Every row gives one point. A path goes straight from each point to the next, and from the last back to the first. The post is the endless flat space through its rows: a point in 2 columns, a line in 3, a plane in 4, and so on, so that a path can go around it. Count how often the path circles the post. Going back the other way cancels.

Post (1 x 2):
[[ 8 23]]
Path (19 x 2):
[[ 20  42]
 [ 37  19]
 [ 18  10]
 [ -8   8]
 [-23  19]
 [ -8  67]
 [ 36  57]
 [ 28  14]
 [ 16 -21]
 [-26 -12]
 [ -9  23]
 [  5  60]
 [ 19  40]
 [  4  45]
 [-20  47]
 [-38   5]
 [  9   9]
 [ 19  15]
 [ 29  37]]
Times around: 1

Post (8 x 9):
[[ -1   4   6 -44 -14  14  -6  31  13]
 [-20  -5   6 -14  17 -51   7 -24  11]
 [  4   0  48 -36  14   5 -40  12 -45]
 [ -2  48 -41  34 -62 -58 -45 -29 -35]
 [-10   0 -44   9  13  27  12  -5  33]
 [ -8   3 -45  44  11  42  47  46  20]
 [ -2 -14  45 -29 -15  -1  15 -19  12]
 [ -2 -27  49 -12  13 -16 -37  17  21]]
Path (17 x 9):
[[  6  18   3 -14  22 -18 -24  19 -35]
 [ 28 -30 -11   1  -4  11  18  -8  35]
 [ -6 -32  -2  -1 -18  14  13   1 -40]
 [-38  -5 -14 -95  -1 -11 -35   0 -28]
 [-26  10   1 -22 -51 -16 -16  24  40]
 [ -7  20  24  -7   9   4  -8  39  15]
 [-14  46  20 -27  31  13  19 -19 -22]
 [-50   0 -19  28 -12   0  23  -1  47]
 [-26  -7 -21  19 -16 -28 -23  12  34]
 [-26  32 -33  39  21   8  13   5   8]
 [  9  53 -11  22  25 -22  20  17  -7]
 [ 17   7 -19  25  19   1 -30  27  31]
 [ 16 -14  -7   1 -25 -13  -2  15  22]
 [ -7 -33  15  14 -40 -16  21  26   7]
 [-23   9   0 -26  -1 -34 -18 -15 -31]
 [-31  -2  28 -11  20 -12 -31  27  19]
 [ 10  11  31  -9  21  14 -53  -6  21]]
Times around: 2
